Each row is a point. Any point is a mix of the corners, with weights that add up to 1. It lies inside the corners' shape when no weight is negative. Say inside or outside, and name the corners with a negative weight.

Corners:
(1): -32, -11, 15
(2): 48, -35, -52
(3): -53, 59, 12
(4): 47, 2, -8
Points:
-32, 17, 10 => inside
-23, 24, -10 => outside (4)
3, 6, -14 => inside
-33, 11, 11 => inside
-14, -2, -15 => outside (4)
-17, 21, -6 => inside
51, -22, -16 => outside (3)

Corners:
(1): 26, 0, -14, -17, 3, 21, 30, 13, -11, -2, 9
(2): -35, 1, 10, 16, -25, 14, 18, 32, -36, -36, -37
(3): -15, -8, 5, 12, 51, 5, -30, -1, 6, -16, -3
(4): 2, 25, 20, -9, 7, -26, -3, -1, -16, 2, 17
(5): -2, 24, 2, -4, 1, 15, 13, -4, -50, -1, 18
(6): 22, -1, -7, -9, -1, 7, -8, -12, 27, -3, 60
(7): -11, -17, -32, -22, 9, -10, 29, -25, 13, 0, 1
(8): -12, 27, 10, -4, 31, 15, -13, 11, 26, 14, 17
(9): 23, -32, 3, -35, -23, -6, 5, -12, -2, 28, -9
(10): 26, 24, -19, 5, -14, 15, -9, 9, 23, -7, 2
(11): 0, 9, 30, 0, 0, 5, -9, -14, 14, -20, -3
(12): -5, -4, 6, 27, 14, -20, 19, -10, 12, 24, -29
Points:
-7, 5, 10, 1, -4, 7, 5, 5, -5, -15, -6 => inside
-5, 15, -1, 8, 12, 8, 3, 7, 2, -12, 5 => outside (9)
3, 0, -1, -3, 4, 3, 2, 1, 16, -5, 0 => outside (5)
-25, -12, 7, 10, 22, -1, 19, -7, -7, 2, -37 => outside (4, 6, 10)

Corners:
(1): 3, -8, -28, -3, 20, 21, -13, 1, 11, 16, 18, -30, -3, -13, 11, -35, 14, 49, -4, 6
(2): 7, 10, -26, -25, 20, 7, -32, -18, 13, -10, -17, -11, 4, -13, 21, -18, 40, 13, -16, 8
(3): 10, 13, -8, 12, 14, 3, 7, -18, 20, -20, 1, 6, 4, -23, 42, -17, 11, 19, 7, -2
(4): -11, -1, 17, 21, -22, 11, -10, -3, 24, -11, 9, -30, 4, 15, -14, 17, -14, -26, -14, -26
(5): -22, 3, -11, 3, -1, 26, 0, -5, 4, 12, -18, 7, -6, 6, 20, -14, 21, 7, 17, -19
(6): -17, -3, 60, -36, 1, 17, -20, -2, -4, 18, -22, -35, -6, -11, -14, 44, -26, -3, 15, -9
(7): -9, 8, -17, 7, 20, -8, -1, 24, -14, -4, 15, -12, -20, -9, 33, -17, 32, 17, -17, -8
(8): -16, -17, 37, 1, 5, 6, -27, 14, -14, 0, -16, -24, -6, -25, -53, 42, 9, 11, 34, -4
(9): -5, 6, -3, 2, 2, -1, -9, 5, -1, -25, 3, 29, -2, 14, -20, -19, -38, -22, -11, -10
(10): -3, 49, -14, -11, 9, 11, 0, -7, 7, 6, 15, -20, -18, -9, -11, -11, 16, -3, 18, -5
(11): -10, 36, 22, 2, -18, 13, 3, 13, 19, -5, 17, 11, 30, 9, -9, -18, -16, -22, -25, 16
(12): 1, 5, -5, -8, -21, 21, 1, -15, -18, -12, 19, 21, 15, 8, -25, 36, -15, -7, -23, -9
(13): -3, -1, -6, 7, -19, -4, 19, -1, -11, 1, -11, -13, 3, 11, -13, 2, -14, -22, -16, 23
(14): -11, -15, -20, 0, -12, 23, -4, 30, 5, -23, 30, 3, -3, 17, -3, 20, -21, -29, 4, 25
(15): -9, -6, 18, -1, -53, -11, -3, 2, 4, -25, 22, 8, -6, 38, -10, 2, -16, 1, -4, 10
(16): 17, 9, 1, -2, 32, 24, 1, -36, -13, 0, 13, -12, 13, 3, 30, -38, 34, -1, 14, -3
(17): 6, -15, 8, -27, -38, -1, 15, 21, 9, -17, 31, 1, 14, -2, -21, -10, -4, -22, -4, -14
(18): -34, 16, -15, -19, 37, 11, 12, -27, 13, -20, 5, -16, 16, -1, 22, -14, 23, 23, 2, -12
(19): 12, -3, 48, -19, 17, 17, 5, 23, 18, 6, -21, -21, -25, 7, -47, 36, 7, 11, 8, -7
(20): 27, 16, 52, -12, -14, 5, -8, 32, 6, 13, -19, -40, 30, 27, -43, 35, -17, 3, 31, -25
(21): 7, 13, 0, -2, 18, -22, -6, -7, 23, 29, 21, 8, 11, 9, 3, -10, 18, -8, 7, -2
Points:
-4, 9, 3, -5, 12, -1, -1, -13, 6, -8, 10, -4, -3, -13, 3, -11, 11, 10, -15, 2 => outside (5, 14, 20)
-7, 3, 17, -6, 3, 8, -10, 4, 0, 1, -3, -16, -3, -6, -18, 14, 3, 2, 12, -4 => inside
-1, 8, 9, -10, 1, 7, 0, 2, 6, -2, 8, -19, 5, 0, -6, 6, 8, 3, 1, -2 => outside (5, 9)
-24, 14, 16, -24, -25, 5, 2, 46, 24, -4, -10, -38, -9, 35, -25, -3, -29, -16, -16, 3 => outside (3, 8, 12, 16, 21)
-5, -4, 40, -31, -2, -5, -30, 23, 9, 6, 2, -36, -13, 5, -50, 41, -4, 16, 1, -24 => outside (3, 5, 11, 13, 14, 16)
1, 3, 4, -9, -3, 5, -2, 2, 6, -4, 8, -3, 5, 3, -6, -3, 2, -6, -1, -5 => inside
6, 19, 21, -13, -12, -5, 25, -2, -26, -9, 31, -6, 26, 3, 17, 8, 17, -28, 17, 15 => outside (1, 2, 4, 5, 9, 19)
-5, 6, 0, -6, 11, 11, -7, -6, 8, -3, 11, -5, -2, -6, 8, -7, 11, 8, 5, -6 => outside (13, 20)

Corners:
(1): -4, -14, 22, 7, 22, -2, -18, -12, -14, -43, -8, 11, 3, -12, -32, -10, 9, 15, 9, 18
(2): 13, 23, 11, 15, 7, -44, -2, 7, 38, 12, 8, 7, 17, -8, -16, -2, 42, -27, 24, 16
(3): -18, -13, 23, 10, -10, -7, 4, 11, 12, -10, -10, -20, 11, -19, -42, -9, 28, 4, 39, 20
(4): 46, 10, -4, 8, 23, 17, 6, -9, 23, 21, -2, 53, -21, 12, -26, 44, -19, -34, -14, 9
(5): 9, -5, -12, -32, 48, 39, 16, -32, -3, -4, -37, 39, -24, 29, 35, -11, -14, 19, -29, 16
(6): -6, -24, -1, 33, 4, -20, -11, 15, -3, -11, 7, -2, -3, 3, -26, -3, 43, 46, 1, 30
(7): 8, 17, 16, -2, -2, 31, 3, -20, 4, -2, 3, 22, 7, 55, 22, -1, -11, -28, -28, -12
(8): -4, -6, 18, -5, -24, -30, 38, 37, -12, -7, 3, 9, 6, -28, -34, -28, 32, 10, 50, -10
(9): -25, 3, -7, 16, -2, -4, -24, 29, -25, 8, 7, -14, -5, -15, -11, -34, 6, 36, 28, 3
(10): 18, 2, -2, -26, -23, 16, 9, -9, 10, 12, 11, 32, 4, 12, 7, -3, -3, -18, 5, 23
(11): 7, 12, -7, 5, -29, -7, -8, 11, 21, -3, -1, -1, 2, -26, -46, 5, 27, -4, 8, -30
(12): -22, 41, -28, 9, -6, 30, 17, 0, 4, -18, -30, 52, 0, 13, 15, 35, -21, -12, -27, 1
(13): -9, 18, -14, -17, 12, 21, 6, -20, -37, -13, -15, 9, -51, 35, -18, -3, 23, 19, -19, 26
(14): -5, -7, 28, 16, -15, -25, -7, -21, -19, -9, -4, -14, -4, -25, -30, -13, 34, 23, 18, 10
(15): 6, 7, 6, 12, -22, -30, -32, 37, -2, -3, -1, -12, -5, -15, -21, 25, 13, 11, 48, 6
(16): 20, 15, -9, -8, -14, 9, 19, 23, -3, -6, 1, -21, 25, -33, -28, 17, 19, -6, 3, 15
(17): -13, 28, -10, -27, 12, 32, 33, -21, -18, -12, 28, 9, -20, 5, 15, 17, 19, 23, 4, 19
(18): 37, -39, -4, 39, -8, -11, -10, 18, -4, -11, 3, -13, -34, -46, -27, -17, 13, 9, 32, 0
(19): -21, 2, 8, -13, 1, 9, -20, -7, 6, 15, -19, 21, -12, -29, -11, 5, 44, -39, 25, 7
(20): -24, -24, -20, -20, 11, 14, 14, -31, -25, -17, 9, 17, -11, 36, 0, 21, -9, -1, -20, 17
(21): -25, 19, -27, -7, 12, 40, 10, -60, -37, -31, 7, 9, 4, 39, 28, 15, 25, 9, 11, 24
Points:
3, 2, 6, 2, -1, -3, 4, 2, 10, 0, 0, 23, 1, 6, -13, 4, -1, 2, 2, 6 => outside (13, 16, 18, 19, 21)
4, 9, -3, 1, -3, 7, 4, -2, -1, -1, -2, 12, -6, 0, -7, 4, 15, 0, 7, 10 => outside (1, 20)
0, 8, 2, 2, 10, 5, -8, -2, 2, -3, -16, 13, -7, 1, -22, 12, 11, -4, -7, 12 => outside (8, 10, 17, 18, 21)
-2, -5, 2, 3, 2, 1, 1, -4, -3, -6, -1, 11, -2, -2, -7, 3, 12, 2, 10, 14 => outside (11, 13)
-3, 2, 3, 6, -3, -2, -1, 0, -6, -4, -4, 8, -5, -1, -18, 2, 16, -2, 12, 13 => outside (5, 11, 17)
